Rows are points. Each copy is the shape, with its points in the same order, stretched, turned, moved and blurred by noise. Say if it was mirrored as well.
In the rows, 128 means zero.

Shape:
[[ 96  46]
 [133  52]
 [134 150]
 [104 158]
 [ 86 122]]
Copy 1, 5 rows:
[[ 64 182]
 [ 47 139]
 [150 112]
 [178 148]
 [150 176]]
Copy 1 is: only turned
Copy 2:
[[ 32 109]
 [ 62  66]
 [143 121]
 [125 161]
 [ 81 163]]
Copy 2 is: only turned
Copy 3:
[[ 89  66]
 [ 79  85]
 [146 146]
 [173 141]
 [145 108]]
Copy 3 is: mirrored

Shape, 7 rows:
[[ 12  79  81 128]
 [166 142  82  29]
 [152 131 205 118]
 [ 96 223  80 140]
 [106  53 134 129]
 [168  82 128 141]
 [157  87 127 137]]
Copy 1 (7 x 4):
[[117  86 203 230]
 [103  56 117 105]
 [180 147 102 109]
 [120  83  73 236]
 [140 133 191 130]
 [111 159 125  97]
 [103 149 139 103]]
Copy 1 is: mirrored
Copy 2, 7 rows:
[[ 90  60  96  80]
 [ 60 155 189 119]
 [154 127 150 139]
 [ 87 153  92 149]
 [128  99 145  59]
 [147 139 149  69]
 [131 129 150  81]]
Copy 2 is: only turned

Shape, 9 rows:
[[ 83 125 134  97 122 130]
 [155 122 176  73  84  83]
 [ 84  82 140 187 107 141]
 [131 150 141 106 140 188]
 [148 161 151 143 112 129]
 [123 142 138 104 116 119]
 [124  87 114  99  97 102]
 [ 78 101 131 129 144 130]
 [125 141 133  99 203 169]]
Copy 1 (9 x 6):
[[155 165 182 137  93 120]
 [224 182 118 178 149 133]
 [132  89 204 127 147 100]
 [ 81 136 152 155  72 125]
 [107 134 126 137 153 120]
 [148 159 140 136 117 120]
 [204 145 134 134 111  98]
 [151 130 197 115  95 134]
 [ 95 130 160 112  34 184]]
Copy 1 is: only turned
Copy 2 (9 x 6):
[[109 162 151 158 115 171]
 [107 123 132  93 139 249]
 [136 115  95 155  76  89]
 [150 191 160 127 153 157]
 [138 128 148 101 170 164]
 [107 144 147 130 153 179]
 [ 77 138  98 130 113 180]
 [124 141 107 188 103 127]
 [175 188 122 190 172 156]]
Copy 2 is: only turned
Copy 3:
[[117 116 182 116 100 129]
 [150 173 135 104  72  95]
 [104  49 130 150 115 147]
 [138 132 170 105 127 184]
 [109 136 141 159 109 156]
 [124 137 157 124 109 123]
 [146 136 142  97 117  80]
 [129  86 176 131 115 122]
 [175 130 198 125 135 158]]
Copy 3 is: only turned
Copy 4:
[[ 95 104 128 137 137 115]
 [150  80 122 185 174  89]
 [114 120 144 136  59 197]
 [106 161 141 109 174 143]
 [148 126 152 119 146 121]
 [124 107 128 133 145 103]
 [127 106  97 183  89 111]
 [ 96 100 111 124 101 147]
 [103 139  88  77 178 125]]
Copy 4 is: mirrored

Shape (15 x 9):
[[147 123 151 163 177 102 173 128 123]
 [ 84 109  86 130 101 168 141 133 125]
 [194 121 135 114  98 134 102 104 127]
 [137  76 163 127  95 109 120 127 126]
 [ 89 146 151 117 135 110 102 145 119]
 [105 135  61 114 102 109 120 145 121]
 [132  70 135 148 122 109  99 130 198]
 [ 93 144 159 125 109 117 122 116 124]
 [ 83 147 141 119 109 104 134 151 128]
 [202 110 112 171  89 105 110  82 149]
 [119 106 146 163 118 124 107 155 119]
 [123 146 133 163 116 146 107  72 125]
 [231 125 143 143  90 109 123 135 139]
 [118 144 106 139 152 108 104 124 170]
 [ 86 148 157 137 108 130 115 132 165]]
Copy 1:
[[ 95  54 185 119  76 149 113 123 135]
 [ 89 130  71  74 172 119 163 122 110]
 [181 137 127 150  94 189 121 149 102]
 [125 112  91 140 115 197 139 103 123]
 [111 158 121 120 136  94 130 110 175]
 [100 144  78 122 147  78 123  97  71]
 [108  76  75 157 159 192 122 144 136]
 [101 178 121 127 117 123 142 133 160]
 [ 87 170 106 111 132 109 123 102 134]
 [145 111 131 192 105 218 121 166  75]
 [116 103 123 126 166 177 148 110 144]
 [118 159 142 153 136 139 173 177 168]
 [186 102 164 157  89 249  83 137  58]
 [106 120 122 145 146 105 110 149 145]
 [ 96 175 110 123 156 139 127 153 164]]
Copy 1 is: only turned
Copy 2, 15 rows:
[[144 159 101 146 185 121 122 111 131]
 [111  54 151  94 181  97 149 166  91]
 [147 141 157 163  73  93  89 162 110]
 [120 149 133 110  88  81 127 170 141]
 [130  90 106  66 125 161 134 110 171]
 [153  70 186  99 144 168 137 141 113]
 [ 46 175 143 119  74 128 103 159 128]
 [113  89 118  65 139 114  96 115 161]
 [132  90 130  52 133 142 133 104 154]
 [117 177 184 181  91  91  26 185 112]
 [123 130 102  82 116 112 127 178 133]
 [ 99  82 121 124 162  99  36 163 134]
 [178 205 163 154  48  87  92 160 101]
 [101 118 133 118 130 187  90 112 132]
 [ 80  94 112  44 112 123  99 113 151]]
Copy 2 is: mirrored
